Every row gives one point. Each copy is the shape, with its points in the same order, turned, moved and blurred by noise. Is it also mirrored, or only turned?
In the rows, zero is written as 100.

Shape:
[68 55]
[133 80]
[88 87]
[42 57]
[93 117]
[146 81]
[96 123]
[121 110]
Copy 1, 8 rows:
[127 55]
[66 89]
[111 80]
[159 60]
[114 121]
[54 91]
[108 123]
[84 107]
Copy 1 is: mirrored
Copy 2:
[101 39]
[152 102]
[105 86]
[85 39]
[107 112]
[164 105]
[101 123]
[125 118]
Copy 2 is: only turned
Copy 3, 8 rows:
[73 80]
[138 72]
[98 103]
[48 95]
[117 123]
[148 67]
[125 125]
[142 103]
Copy 3 is: only turned

Shape, 7 rows:
[100 96 97 128]
[79 112 125 101]
[82 87 97 100]
[105 108 87 95]
[80 105 87 104]
[86 115 103 112]
[89 101 194 92]
Copy 1 (7 x 4):
[107 97 95 91]
[81 100 132 100]
[86 91 101 118]
[107 117 107 120]
[86 111 97 113]
[89 113 112 99]
[86 60 190 89]
Copy 1 is: mirrored
Copy 2, 7 rows:
[103 84 90 124]
[89 113 130 120]
[80 96 95 107]
[103 99 89 93]
[83 113 85 107]
[97 114 108 123]
[94 84 195 120]
Copy 2 is: only turned

Shape:
[120 70 74 64 106 112 139 69]
[129 58 70 49 101 130 66 105]
[87 104 162 146 113 127 89 83]
[63 102 28 86 99 69 131 47]
[74 149 99 101 52 113 104 101]
[55 96 114 62 108 113 133 92]
[51 158 155 76 83 63 122 82]
[64 87 91 86 67 70 132 99]
[60 57 85 116 94 61 141 129]
[124 114 105 67 138 70 115 50]
[134 141 90 88 113 104 98 83]
[115 103 86 84 129 127 111 104]
Copy 1 (12 x 8):
[132 105 113 106 109 140 154 103]
[173 76 123 75 124 144 89 129]
[47 54 122 144 88 98 82 103]
[93 185 103 114 121 156 132 84]
[75 121 95 116 33 126 82 122]
[59 105 116 78 104 134 132 129]
[32 131 125 91 47 78 117 125]
[85 150 107 120 91 127 129 148]
[70 135 79 140 137 122 131 169]
[106 115 129 91 115 81 137 64]
[110 102 94 98 67 99 97 76]
[112 77 85 87 106 124 111 98]
Copy 1 is: mirrored
Copy 2 (12 x 8):
[116 79 46 63 114 123 134 102]
[124 57 60 21 105 112 76 142]
[91 95 144 120 85 144 62 97]
[50 116 10 66 96 95 117 75]
[83 132 96 85 29 101 105 127]
[63 116 92 68 120 122 126 130]
[44 146 144 78 78 92 137 83]
[50 83 77 81 83 80 134 115]
[50 61 70 119 112 63 115 132]
[120 111 82 54 128 98 116 51]
[138 124 82 64 85 98 87 89]
[126 104 76 78 118 106 86 129]
Copy 2 is: only turned
Copy 3:
[94 118 79 96 61 68 116 88]
[117 101 48 48 77 99 84 120]
[93 118 140 141 123 149 71 127]
[12 102 72 93 95 62 114 54]
[67 108 126 72 132 144 130 71]
[57 142 125 78 91 90 118 123]
[53 120 193 75 143 93 109 88]
[45 79 124 80 93 90 136 102]
[40 64 104 110 99 82 148 144]
[98 122 113 102 114 40 74 75]
[113 122 92 93 139 92 96 68]
[104 134 75 95 114 94 111 111]
Copy 3 is: mirrored

Shape (12 x 9):
[83 116 126 89 108 124 100 109 141]
[111 71 122 83 88 79 70 50 86]
[79 82 91 86 83 102 98 26 82]
[81 87 107 133 93 102 60 118 85]
[112 80 91 79 111 159 110 130 146]
[195 70 90 102 123 88 105 123 83]
[88 109 114 78 121 98 109 117 93]
[83 107 130 126 79 77 109 104 83]
[83 92 101 91 60 79 86 118 91]
[119 75 91 107 122 75 113 120 113]
[77 140 89 124 121 94 100 115 127]
[76 71 112 109 80 76 110 108 83]
Copy 1 (12 x 9):
[101 96 122 111 108 143 116 112 143]
[104 66 110 73 115 75 81 66 98]
[79 89 81 68 93 95 93 38 108]
[76 71 112 121 104 126 76 112 73]
[139 72 79 117 105 168 137 120 132]
[162 72 71 142 152 74 131 115 64]
[88 97 113 101 113 113 141 116 103]
[80 101 133 129 85 98 101 90 84]
[101 93 114 97 66 99 92 118 80]
[108 69 85 139 106 83 126 121 104]
[66 120 97 141 109 121 107 128 126]
[86 76 114 116 70 93 113 94 81]
Copy 1 is: only turned
Copy 2, 12 rows:
[74 115 127 108 99 122 108 106 140]
[95 68 113 71 84 91 82 54 77]
[90 83 71 93 84 122 98 57 61]
[92 68 135 97 81 115 64 139 89]
[123 92 115 99 119 144 124 118 165]
[176 69 152 73 140 68 119 104 93]
[78 111 125 72 118 105 111 117 101]
[74 90 145 102 77 104 111 114 62]
[93 84 116 75 56 95 110 126 88]
[109 65 124 96 127 78 122 121 102]
[79 121 114 136 108 92 97 141 106]
[77 59 124 84 82 107 119 121 72]
Copy 2 is: only turned

Shape:
[82 117 73 117 102 99 108 83 104 92 104 111]
[108 92 91 114 111 113 103 111 130 94 92 88]
[89 115 107 117 5 141 108 110 96 100 97 101]
[108 82 106 105 126 89 100 81 111 79 110 84]
[81 90 117 112 129 112 106 110 92 86 115 109]
[100 100 116 87 110 99 108 110 111 84 90 92]
[103 97 113 103 112 125 79 111 117 100 107 117]
[113 100 79 89 104 96 109 88 106 83 99 118]
[100 111 89 108 97 93 103 93 97 112 114 103]
[106 115 115 86 120 95 105 95 96 99 99 74]
[99 90 88 94 70 93 102 111 139 112 103 108]
[99 103 114 119 99 105 27 111 101 98 109 116]
[96 92 114 101 103 97 108 95 92 107 70 114]
[104 84 69 65 103 95 80 95 101 107 104 49]
[107 97 117 105 129 113 108 60 95 96 100 119]
[118 91 114 116 115 108 102 108 88 96 102 109]
Copy 1 (16 x 12):
[87 96 82 123 104 92 97 104 101 101 125 110]
[105 126 93 113 109 122 92 89 121 100 109 82]
[95 79 72 127 50 130 120 152 98 66 64 82]
[109 110 128 98 116 106 77 84 112 88 127 98]
[92 95 114 103 127 137 87 105 89 109 121 101]
[97 107 109 84 119 114 102 91 106 91 97 88]
[102 113 88 96 113 139 72 106 106 105 94 108]
[104 112 89 96 93 94 95 81 89 97 113 111]
[107 95 97 108 97 94 92 113 108 114 108 107]
[117 93 113 87 132 94 95 101 111 98 98 90]
[90 109 87 94 67 116 102 94 134 107 95 98]
[82 113 89 92 105 119 25 132 103 104 86 99]
[88 94 111 112 110 108 94 82 92 106 76 102]
[129 78 90 80 94 86 71 78 125 99 114 57]
[115 96 113 115 126 111 82 84 90 91 104 137]
[111 115 117 108 113 120 83 105 84 110 96 99]
Copy 1 is: mirrored
Copy 2, 16 rows:
[71 96 64 109 106 98 108 84 96 100 108 108]
[106 91 80 118 119 124 107 105 119 81 97 92]
[99 110 98 124 16 99 90 89 106 77 141 85]
[99 74 98 85 139 124 112 91 94 87 106 97]
[83 88 106 112 122 122 113 125 92 110 117 119]
[97 93 108 103 115 103 116 114 103 77 91 97]
[104 103 107 111 110 120 87 108 118 106 99 119]
[84 90 75 77 103 101 105 98 102 87 90 111]
[96 101 76 99 105 96 98 91 87 112 109 97]
[99 109 107 97 130 101 112 103 74 83 94 86]
[114 90 83 99 85 92 107 91 136 102 97 82]
[101 84 120 118 115 102 38 90 110 113 108 116]
[92 85 104 112 90 107 116 102 84 100 75 105]
[86 100 95 73 126 113 81 96 100 90 87 37]
[90 98 103 89 116 132 119 83 75 103 89 134]
[110 85 94 102 107 122 95 117 82 99 100 116]
Copy 2 is: only turned
Copy 3, 16 rows:
[89 125 79 109 85 123 105 93 89 83 90 117]
[105 102 92 123 107 106 103 115 119 81 89 90]
[115 79 145 100 30 117 128 133 95 77 106 146]
[101 108 85 114 113 95 93 76 104 73 114 80]
[98 99 105 120 130 110 88 94 76 88 108 111]
[100 105 107 92 112 92 95 104 103 93 103 90]
[104 92 111 123 107 119 68 104 112 96 96 108]
[102 106 72 81 93 116 90 94 106 83 100 105]
[105 111 83 114 78 114 99 96 92 104 110 108]
[108 120 102 100 99 96 92 98 86 103 113 70]
[86 88 92 106 77 107 113 111 136 105 106 114]
[95 87 111 144 73 93 38 89 101 97 86 118]
[113 90 104 92 101 104 106 82 92 109 81 104]
[76 86 75 108 68 99 93 110 94 90 113 43]
[123 109 99 98 113 132 86 59 91 88 99 96]
[128 92 94 114 110 102 85 95 89 91 103 106]
Copy 3 is: only turned
